Rows are points. The points of each table are mixes of a few directions, plus a little noise. How many directions does each table use, and how many do they share? Where both have some left over, give the other angles between the two spaces (their principal angles), to ten degrees, smallest first.
(in the rows, 128 means zero)

First, 7 rows:
[[ 48 204]
 [140 115]
 [112 144]
 [119 136]
 [118 135]
 [198  63]
 [160 100]]
Second:
[[ 29 133]
 [143 127]
 [154 127]
 [ 50 133]
 [163 127]
 [179 124]
 [181 127]]
Directions: first 1, second 1, shared 0; angles 40

First:
[[ 52 118 118  61 215 110]
 [197 119 181 182  82 133]
 [152 116  75 159  94 104]
 [165 152 184 137 115  83]
 [136  95  78 156 108 151]
 [164 150 104 168  55 170]
 [102 167 147  92 144 124]
 [ 55 108 136  69 212 149]]
Second, 8 rows:
[[176  86  84 197  61 110]
 [152 121  97 160  89 184]
 [176 160 210 130 139 196]
 [101 123 144  95 176  92]
 [114 157 169 108 129  60]
 [ 41 194  58  80  89 154]
 [113  97 106 117 166 126]
 [153  85 158 139 175  99]]
Directions: first 4, second 4, shared 3; angles 30

First (10 x 11):
[[128 116 113 125 144 124 143 115 133 122 138]
 [134 151  57 148 146 154 174 121 142 121 169]
 [138 184 197 132  71 148  78 174 107 142  77]
 [150 120 154 117 139 128 136 124 123 112  91]
 [127 100 152 114 134 111 119 119 125 124 113]
 [122  53 146 100 167  86 133  92 129 116 119]
 [ 39  81 124 132  92  73  53 129 130 189 220]
 [144 165  71 147 139 158 169 129 138 119 153]
 [148 151 110 135 135 150 152 130 132 117 124]
 [155 160 159 127 115 148 127 144 119 117  84]]
Second:
[[ 93 101  80 141 159 198  82 113  97 151 116]
 [151 122 111 142 131 102 113 156 131 100 154]
 [141 104 107 108 114 155  99 123 138 109 100]
 [142 121 106 142 141 105 127 165 106 135 154]
 [120 130 113 153 163 108 148 163  79 171 158]
 [117 147 152 112 101 119 154 108 155 137 129]
 [ 82 134 114 162 148 176  88  87 140 116 148]
 [141 126 120 142 131 119 109 136 139  97 141]
 [140 136 158  15   7 118 196 105 185 174  65]
 [135 142 150 149 150  99 143 137 119 119 143]
 [146 143 196 143 166 108 150 114 121  96  98]]
Directions: first 3, second 5, shared 1; angles 80, 90

First, 8 rows:
[[100 140 140 147 140 146 136 127 129 135  97 112 153 122 108 134 125 130]
 [139 114 118 125 156 124 119 114 140 130 137 122 130 143 146 124 132 121]
 [151 109 114 116 151 116 116 114 139 126 152 128 117 147 155 122 132 122]
 [126 163 146 118   7 119 146 183  88 114 134 170  93  75  85 138 120 151]
 [ 96 130 136 155 188 151 131 107 143 140  89  94 172 140 122 130 127 122]
 [138 124 124 122 123 122 126 129 127 125 139 133 120 129 134 127 129 128]
 [150 113 115 114 139 115 117 119 134 126 152 133 114 142 151 122 133 123]
 [125 133 131 130 121 130 131 131 126 129 124 129 128 124 123 130 126 130]]
Second, 9 rows:
[[130 113 124 137 130 134 132 128 128 124 118 111 138 141 128 139 140 129]
 [132  95 118 143 151 139 132 119 136 122 112  94 148 159 137 145 149 126]
 [117 154 141 126  82 128 137 151 112 128 124 149 118  98 103 128 118 137]
 [131  94 120 149 117 144 142 135 124 115 103  91 148 155 122 157 157 134]
 [121 130 133 136 104 135 137 141 119 124 115 123 133 123 113 139 133 134]
 [129 176 134  89 192  98  94  95 151 156 178 183 100  99 158  68  79 110]
 [144 116 123 123  86 122 133 145 117 116 138 133 112 128 126 138 139 134]
 [106 161 139 123 183 127 115 104 145 150 128 141 137 113 133  99  99 118]
 [143 112 121 125 106 124 130 137 122 118 136 127 119 136 132 137 139 131]]
Directions: first 2, second 3, shared 2
